Each wall is flat, endless, passes through zero and stands at right angles to its row. A trip goes straight from one point to another. Which walls does it cross, in order?

Walls:
(1): [ 9  9 35]
(2): [ 2 26 13]
(3): [-28  13  11]
(4): [ 45 -17 -32]
(5): [ 35 -12 -21]
(6): [  8 -28  -8]
(7): [-28   4 -36]
(8): [ 7 33  1]
Trips:
[-54  26 -34] to [-52  20  26] -> 1
[-70   8  34] to [-11  11   7] -> 8

Walls:
(1): [ 44 -21 -14 -37 -80 -17 -16   6 -12]
(2): [-38  15 -64 -22  -2   0  21 -37  55]
(3): [ 31  34  23 -10 -37  -3  -6   0 -20]
(4): [-22  16  -9  -2   0 -38 -16  46  -5]
(5): [ -7 -15   6  -6  41   2 -50  23  12]
Trips:
[ 16  23 -72   3 -17  25  -3  -1  14] to [-12 -43  46   8  19  42 -15  15  30] -> 5, 1, 2
[-38  -3   0 -33 -54  25  21 -44  29] to [-43  26  11  15  39   8  44  -8  48] -> 3, 1
[  9  50 -12 -17 -30   4  28  -5   9] to [ -7  16  20 -32 -18  40  -5  67 -24] -> 4, 2, 5
[ 10  77 -40 -44   7   0   5 -16 -45] to [ 15  -3 -22  10 -35  43  -6 -13 -12] -> 4
[  2  47   8 -11  -6   3 -28  38  15] to [  2  -8   0  40  50 -22  54 -10  36] -> 1, 2, 3, 5, 4
[  5  17  21  -5   6 -35 -26  -7 -27] to [  2 -17 -18 -52 -18 -33 -34  43  -2] -> none

Walls:
(1): [ 34 -44  20 -18  26 -32 -34  21  18  29  47 -18  27  19  53 -23 -16 -32
 -13   1]
(2): [  3 -14  23 -29  -9  43 -32  19 -31 -34  26  46 -20  40  17 -47 -12   6
   3   0]
(3): [-10   6 -17 -29 -21  25  26 -37 -11 -22   3   0  17 -18 -23  20 -46  40
 -32   3]
(4): [ 30  17  53  12 -26 -17  -9  38 -15  15  25  26  20 -35  19 -39   0  36
   3 -16]
(5): [ 10 -26 -31   3  36 -16  20 -17  60 -10  37 -14 -21 -20  15 -19  50  25
  -8  -3]
(6): [  1 -15 -17 -38 -41  35 -26   9  -6   8 -35  18  49  70 -46  -6  31  12
  29   9]
(7): [ 14  11   2  24  21 -30 -19  23 -37 -12   2  93  -2 -35 -38  16  21   1
 -36   4]
(8): [ 58 -36  50  13 -10 -33 -38   7  16  18 -15  53 -10   0  -1 -25  25  -5
 -23  23]
(9): [-11 -56 -22   7 -42  22  -2  44 -42  -5 -21   6  39  20  58  -5  11  -8
   2  70]
(10): [-50   5  35 -21  30  -9 -10  16  -4  30  32 -13  -5  15   0  -6  84  48
 -39  17]
(11): [-15  17 -45 -27 -20  46  23   5  19   8 -56  11  35  34 -36  16  15  22
  -9 -22]
Trips:
[  8 -21 -23 -29 -80 -16 -24   1 -19 -17 -26   9  11 -39  61   5 -38 -15
  45 -19] to [ 19  34  29  -9 -29   8 -24   6 -23  36 -27  45   8  27 -17 -47  53  41
  32 -11] -> 8, 11, 3, 1, 7, 10
[ 21 -54  13   2 -18  -9 -37 -41 -41  -5 -61 -18 -37 -14  -6 -28  -7 -45
   0 -20] to [-18  -8  -2  13   4  12  14  16   7  23   1  23  42   4  26 -23  19 -11
 -22 -95] -> 4, 9, 11, 7, 5, 10, 8
[-30   7   9 -10  -2  20  26 -23   4   0  27  27  21 -23  19 -18  29 -10
  -6  11] to [ 37   1 -20  -2 -18  34  31  32  -6 -19  26  10  -9 -22  12   7   6  15
  -4 -26] -> 11, 10

Walls:
(1): [  9  14  24  31  -5   2  42 -17   3  -1  15 -19  34 -10 -13  37  16  36
   6 -12 -22 -36 -10  41 -20  25  36 -40  11  36   6   7  16 -20 -25  22
  -7   5 -36  25 -28  18   9 -30 -16  42  26  -6]
(2): [-47  17  15   5  21  34 -23  37  23 -31  -3  34  30  20 -40 -17  -3   1
   9  -3 -16 -21  27 -13   4  18 -33  -4 -63 -18  31  -6  -2   2  16  -9
   9 -12  -6 -39  38  18  70  37   2  -9 -20  18]
(3): [ 29  12   6  -2 -17   6 -25   8  17   3  31  13 -26  -4  -6   0   1  17
 -21   9  63  31   9 -24  -2  33  18 -28 -11  17 -24   7  -5  14 -10  16
  15   5  20  31  -8 -14  -8   5  11  -3  13 -14]
(4): [-42  42  26 -26  -7  25  38  -9 -19  19  42 -20   6  25 -36  10  18  28
 -20  25  32   4  22 -44   0   3  20 -41 -10  -4 -26  23  34   5 -24  40
 -25  36  12  -2  52  23 -47  33   1  15  29 -34]
(5): [ -1 -25  45 -16  -8 -34   3  24 -24   7  14 -43   6   4 -28 -17  -1 -23
  -1 -11   1 -15  38  57  14   7 -20   9   0 -25 -14  37  12 -35  43 -39
  -5  17  -7  13 -30   7   7   8  -5  29 -40 -42]
(6): [ 37 -10 -14  27   5  -1  29 -59   0   5 -19  18 -12  -3   9 -12 -22 -13
 -54   0  -8  43  -8  13 -20 -18   3 -17  12  -9  -8 -65  -4  42 -17  70
  10 -28  44 -17  15   0  20   9  -1  16 -24  25]
(7): [ 23  -9  44 -58 -23  49  16  18  20   7   7  -3 -12 -46  21 -29  14 -39
 -12  -9   6  56  32  -9  26 -15 -35  54  33   3  14 -10  -9 -27  10  18
 -30  43  17 -15  36 -10 -24  32 -14  -5 -60 -15]
(8): [-33  14 -15 -22   9  46  -9  17 -17  41  29  12 -24  23  16  18  11  27
   0 -17  25  37 -45 -67  19  27  -1  21  28 -13   4 -29   6   0  34  18
 -23  12  38 -33  58  44  13  16  -5  -6 -14   5]
(9): [-13  -9  -8 -15 -17 -15 -36   8 -30   3  40 -13  27  21 -21   7 -15 -51
  -3  34  -8   6  -5  35 -35  21  42  17   7 -27 -21  -6 -21  15  10 -23
 -10  17   8 -18  18 -13 -18  13  11 -48 -16  22]
(10): [-10  25 -15 -24  -4  12  37  51 -18  18 -12   6 -10  -1   8  43 -28   3
 -37  19 -19  -6  29 -32  54 -17 -45  32  -7 -35  57   5  14 -13 -13   9
 -24   6  24 -41  24  -8   4   8  14  33   2  24]
Trips:
[-38   6  24  44 -23   9 -17  15   8   2  49 -19  12 -11  15 -51  42  22
   1 -45  25   6 -48  12   2  44  29  -5   6  16  49  13  13 -21 -28  49
  -6  37  20   9 -21  44  12  41  27  -8 -25  -4] to [-10  34  24 -34  24  11  15  26   6  46 -15   8 -15   8 -11 -84  58   3
  -8   2  11 -25 -28  -1 -39  18  70  -9  40  16  -3  -5  13  28  17   7
   4  39 -29  22 -45  95  25 -19  35   7 -35  54] -> 7, 9, 2
[-30  11   6  -2  -4   3  -1 -28  -1  -1   2 -15  16 -11   6  48 -17   6
  -8  46 -35  22 -17  14  33 -25 -23 -17  15 -16 -17 -50 -24  12  21  12
 -29  31   6  25   2  14 -18 -55 -59  17 -46  28] to [-12  -2 -30   9  10  -7   4 -28  -1 -25  -7 -14  -5 -33  17 -27 -10  20
 -17   8 -21  28   8 -21  10 -18  20  15  17 -64 -42 -15 -39   4   9   7
 -12  46  30   6  10  14 -27   8 -40 -19   0 -10] -> 4, 1, 10
[-13 -22 -12 -12  13   2 -30 -59  -9  35   6  24 -33  67 -22 -35 -34  43
 -16 -16   9  59  21 -18  58 -17   9 -15  14  17  -3  11  17   3 -34  -7
  64  -3  27  35  33 -18  38 -26   8 -41   8  -9] to [ 38   6 -18   6 -26 -28  46 -23 -50 -45  -5  17 -15  26  -6 -12 -18  40
  -2 -12 -30  -4  -1  33 -18  -2  38   0  18 -47 -23  17  17   0 -20   6
   3  10   7  -1  28 -24  26   2 -49   6  43  -3] -> 8, 1, 9, 3
[ 35  -3 -14 -15 -12 -26  -8   4 -12  21  15   4  -7   3 -32  26  10  17
  -3 -16   1 -54  13 -12 -35  -7   3  38  -4 -32   3  14   0  -2   9   9
 -10  18 -21 -31  -2  39 -49  39  35  10 -11  23] to [  1  34   9   7  -3  -8 -21 -33 -17  -7  43   6  -7 -28  44  -8  -6   7
 -47 -21  -3 -11  37   7   2 -13  18  30  14 -40 -40   4  -6  -1   4 -21
  -3  15  -6  -2   1  -4 -13   6   5  17  16  46] -> 7, 8, 6, 3

Walls:
(1): [-20 -27  21  61  31  21  28 -35  -5 -59 -24  18 -14  23 -32   2 -18  47
  21  19 -49  14  32  20 -23 -26 -17 -31  25  25  -9  21  26  10  18 -28
  13  12   7  44  45   9  22   0   8 -10  21  43]
(2): [ -7  31   7 -27  -3   6   1  29 -12   4  24  20 -24  24 -25  11 -25 -54
  -8  27 -41 -13  -5  15   3  -9  -1  10  41   0   4  49  19  -3   0 -17
  47 -33  -8  46   9 -17 -23 -21   8   6  -3 -25]
(3): [ 36 -23  27  16   8 -29 -12 -17  45 -15  35 -45  56 -32  -2  13 -13 -11
   8  -5  40 -15   8   4  24   9   8  58  -7   1  -7 -17 -10  13 -45 -24
  -7  -1 -21  25 -38 -31  29 -13  11 -21 -28  29]
(4): [-47 -22  -8   1 -21  -6   0  11  18  14  32  43  16  29  22 -24  48  55
  -1  -5 -12  16  -9  17  46 -10 -10 -62  20   2  32 -31  22  -6  33  -7
  13 -16  38 -10 -23 -45 -16  29 -34  21 -37  23]
(5): [ 12   8 -35 -30  40 -16  29  23  22  26  31  -9 -52   6  54  60  15 -16
 -29   5  66   5   5  -1 -16  46  -8  -1 -17  10 -19 -13 -34 -52 -18   1
  -5 -20  47 -15  14   7 -37  -2 -11 -48 -37 -25]
(6): [  7 -33  -6  -2 -28   4  18  33  -8  27  10 -55   3 -16 -17  -9 -19 -15
  20  33  24  34  15  11  29   3  -1   5 -12 -24   3 -23 -31  14  30 -13
  -3  -5 -30 -52  23  18  -3  28   1 -12   8  25]
(7): [-17 -24  -5  43  -4  -6  57   1 -35  -5  -1 -29 -14 -54 -17 -32  61 -25
 -28  10  -3  10  -5   7 -14  51  36  22  33 -24  30  22 -41 -29  37  -4
 -10  85  21   1 -25 -33  -6  20  -8   2   9 -25]
Trips:
[  7   4  40  -2 -32  35 -14 -32  -3  19 -12  -6   6 -17  14 -11  30  46
   2 -43 -46  16 -27   0   1  10  26 -63 -48  38   5  31 -43  -7  -1 -26
  10 -24   3  33  -8  -2 -25 -27  23  19 -21  -4] to [ 38  33 -64   4 -12  10  15 -13  12  -3   3 -14  10  44   7  29  42 -13
  25 -19   2  25  40   0  29  -6   8   7  -7  -3  19  23 -21 -24  29   1
   6   4 -12 -46   5 -16   1  23   9 -25  22  -2] -> 7, 1, 5, 6
[ 29 -31  -5  -4  27  -6  17  22  18 -30  16  -2 -18  -6   5   6  51  23
 -12 -31 -27   3  19  -4  12   5  20  24  -6 -26   0  22  33  38  21  17
   2 -17   0 -17 -18   9 -59 -25  -1  -3 -22 -62] to [  5   1   7  66 -34  34 -33  10 -19  12  43  51   5   3  15   2 -37 -24
 -53 -18  21 -24  -4  32  60  -8 -23   7 -18  21 -10  -8 -49  45 -12  35
 -11 -17 -35 -28  19   3   0  28  47  24  46   0] -> 7, 6, 5, 4, 3, 2
[ 34 -11  -1   1 -21  -6  -7 -23  -2  38  23 -18  11 -49  52  32 -37 -10
 -32   9 -39  17   4 -71  22 -22   6 -12 -26   8  49 -16  41  10  12  10
 -20 -12   1 -11  45  14  20   3  27 -22 -17 -38] to [  4 -16 -36 -35   3 -21 -16 -11  -5  -7   4  21 -26  -6  21  12  20 -23
  76 -14 -12 -17 -20  16  -5  31   7 -26 -17  47  42 -16  71 -14  -6   9
  12 -43 -95   0  24 -14 -26  58  28 -18   1 -24] -> 3, 2, 4, 6
[ -7   5  20  32 -29 -24 -10  31 -22 -32  11 -13   3   6  17 -25  11  30
   0 -51   8  40  10  -7  -3  21 -17 -49 -12 -25  32 -10  53  19  32  24
   4 -29  -6  57 -42 -19  -9 -14 -32 -19  19  18] to [-46  -4  42 -30  -5 -31   9 -23   2  56  17  45  21 -17  37  -1   0   8
  21   5  -8 -12 -28  -2 -27  72  -6  -7  15 -27  -5 -11  26  30  48 -11
 -28 -42   1 -51  24 -10  70 -33  73   7  -5  24] -> 1, 6
[ 14  -4  22  28  10  11  37   5 -31 -43  21  14  -5  40  -2  24  13  -4
  53  -6 -33 -36  21  -1   9  17 -45   1  -3  38 -12 -53   6   6  -5  14
 -13   2 -60 -54  12   9  24 -54 -17  38 -12  29] to [-18  21   4  15   5 -26 -25   1  40 -17 -23   4  13 -28 -20 -39   2 -26
 -12  46   6  35  32 -27  29  66  -6  -7  -7 -12  17   3 -39   6 -33  28
  60 -16   4  -2 -15  -7  13  -2   1  17  53 -19] -> 7, 1, 2
[ 21   9  38  11  60  -9   5  15  21 -22 -38 -55   2  17  32  -6  -4 -21
   4  -7 -32  -3  -4  13 -39 -42   0  -4  35  37  24 -13  15  14 -54   5
  -4   6 -24  -7 -24  20  45  19   6 -14 -38   6] to [ 14 -24  -3  28  16  -2  23  -8  -6  43 -14 -19  -3   0 -28  17  -1  48
  -1 -11 -24  16  -4   4 -23 -48 -11  14 -73 -21 -46 -24 -16 -16 -19 -27
   3 -15 -27  20   6 -16 -25 -21   0  41  22  50] -> 6
[-27   7  33  83  -4 -38  23 -35  -4   3  -2  16  -3  15  15 -27 -43  26
 -51  18  33 -11  31  33 -20  36  15 -21  -6  -4   2  -7  18  47  -8  12
  29  25  -8   8  25  -1 -17   8 -29   4  32 -24] to [  1 -45 -27   5  -4  17 -12  -7  17 -41 -32  45  24 -52  10  10  -5   2
 -24  43 -35   3  -9  -9  42  32  -6  39   8  23  -9  48 -27 -10 -32  -6
  37   2  25  10   1 -24   0   5  59 -26 -47 -21] -> 4, 3, 2, 5
[ 18 -11 -14  -2  18 -26  14  -3 -16 -24  31 -15  -8   4 -65  16  10   3
  16  57 -15   9  -1  -8 -33  27  -5  10  -1  13  16  12 -20  22 -54 -42
 -24   2 -13 -37  30   8  26  63 -15 -10 -32   1] to [ 28   9  29 -12  28   5 -15  28 -35 -38  39  11  -2 -28  -6 -17   5  48
  -2  -9 -48 -10   2  22  21  -6  -8  -6  28  25   7 -52   3 -21  14   3
  -1   1   7 -23 -14 -62  25  61   2  24 -18   6] -> 5, 4, 6

Walls:
(1): [ 15  36  15 -27  50 -10  -6 -21 -19 -34  55  50  53 -66  -4  42 -43 -53
  38 -31  27 -12  -4   6   0  -2 -20  70   4   1 -29   2  19  40  10 -33
  30 -12  -6  45 -32 -15 -32   4 -29  48  17 -70]
(2): [ 16 -82  12 -13  16  19  -3  27   8  32 -52  10 -20 -48  51  30  22  18
  30  14 -18  -8  55 -37  17  37 -13  10  23 -18  12 -63  45 -66   3  20
  10 -15 -26 -12 -27  27  27 -17  19 -34 -40 -41]
(3): [ 17   7  11  56  27 -35  28  25  -7  24 -44  -1   7  35  42  -3  -3   1
  39 -39 -18  40  -1  14  14 -14  26  43  38  11  -5  11 -25  12  30   9
 -42  23 -13   7   0  -8 -37  28   3   9   9  18]
(4): [-35   7  -9  24  43  20 -45 -24 -56   6 -35   7 -11 -23  39  14  26  10
  20  -9  37  -4  43  -3   1  60   8   1  40   5 -36 -22  -1  20 -23  31
   6  -5 -16  63 -15   5   1  12  27 -51 -34  23]
(5): [  6   1  -5  -8  25  -8  14  25 -25   3   7   0   3  44  21 -30 -26  30
 -21 -11 -48   0  39  17  13 -58 -20   0  12 -34  33  17   2 -20 -11  11
   1  18  -5 -29 -18  -6 -18 -11  37  19  32 -28]
(6): [-33 -21 -42 -16   9  24 -26  23   5 -28  -6  16  23  20 -20  33 -38   1
  40 -34  20  14  18 -33 -37  33  38  -5   4 -49  19  -4  13  -9 -25   6
   6 -42 -27  19   3   4  18 -51  53 -17   8 -11]
(7): [ 19 -26  34  32 -17  39   7  -9  32  -3 -38 -18  15  30  14  26  -5 -14
  56   1 -28  13 -47   1  18  29 -15  10 -15   2 -21  -6   7   2  10 -26
  36 -55  12 -21 -49 -16 -35  -5 -37 -64 -17  19]
(8): [  6  -1 -14 -49 -42  -8 -22  -6 -16 -17  -5  31 -13   8   0 -19 -22 -37
  24 -64 -13  16  44 -47  18 -12  -7 -19  -4  53  26   9  -9  46  24  14
  -6 -64 -49  37  -4  36  -4 -19  45 -40   9 -41]
(9): [  5  -5  34  35  10  -8   4   6 -10  -9 -36 -25   0   8  38  13  47 -30
 -58 -60  26   6  18  38  10  43 -38  -4  32  -9 -22   9   3  11   0  18
 -52  20  32  45 -16  43 -12 -15  -8 -22  -5  32]
(10): [-15  -9 -12   1  17  44  -6  33 -15  11  28 -13 -18 -12 -53  22  40 -17
   5  40   1  12  23  15  -9   3  -4 -12  55  32 -20  16 -11  11  23  15
   9 -15  -5 -13   4  -3   3 -33  -4 -13  24  -1]
(11): [ 40  -5 -25  -7  29 -21 -11 -36  44 -14 -19 -20  18  47  29   6  -9   1
 -81  34  20  49  -7 -20  -8  -7  -4  43   3 -23  30  63  50 -16 -26  -4
  31 -18  14 -36 -12 -23 -18   4  24  28  15  17]
Trips:
[-47 -27 -17  17  14  14 -31  31  38  26  11 -35  21 -25   9 -45   0 -17
 -27  -4  16  -4 -47 -37  59 -25  -5 -33  -3 -50  20  -9 -22 -29  14  80
 -29  23 -46 -26  43  71  48 -72 -28  -6   3  26] to [ 49 -38  31   6  -9  18  14  14  -9  -1 -40 -14  13  27 -49  12   6  27
  12 -10 -18 -43   1  22  25  12  -4 -48   0 -24  49   0  42 -78  35 -23
  -4 -20 -34  26   4 -79 -42  40  22  27 -55  28] -> 10, 7, 9, 3, 11
[ 25  -9   1 -60 -56 -32 -30  -3   8  21  24 -12 -35 -12  -3  19  16  11
 -54  -9 -17 -45   2   3 -35  26  -3 -40  30 -73 -16  39 -11  24 -58  27
  -6 -50 -38  -7 -25  -6   4 -10  71  22  16  44] to [-12 -31 -25 -30  -3  20 -39 -20  29 -18 -29  35 -15   3 -59  16 -14 -35
  -6 -25  17 -32 -26  30   9  33   8  14  -1  54 -59 -46   2   2  44  43
  27  -1  29  11  21   2 -12 -53 -27 -22 -59 -13] -> 2, 5, 11, 7, 1
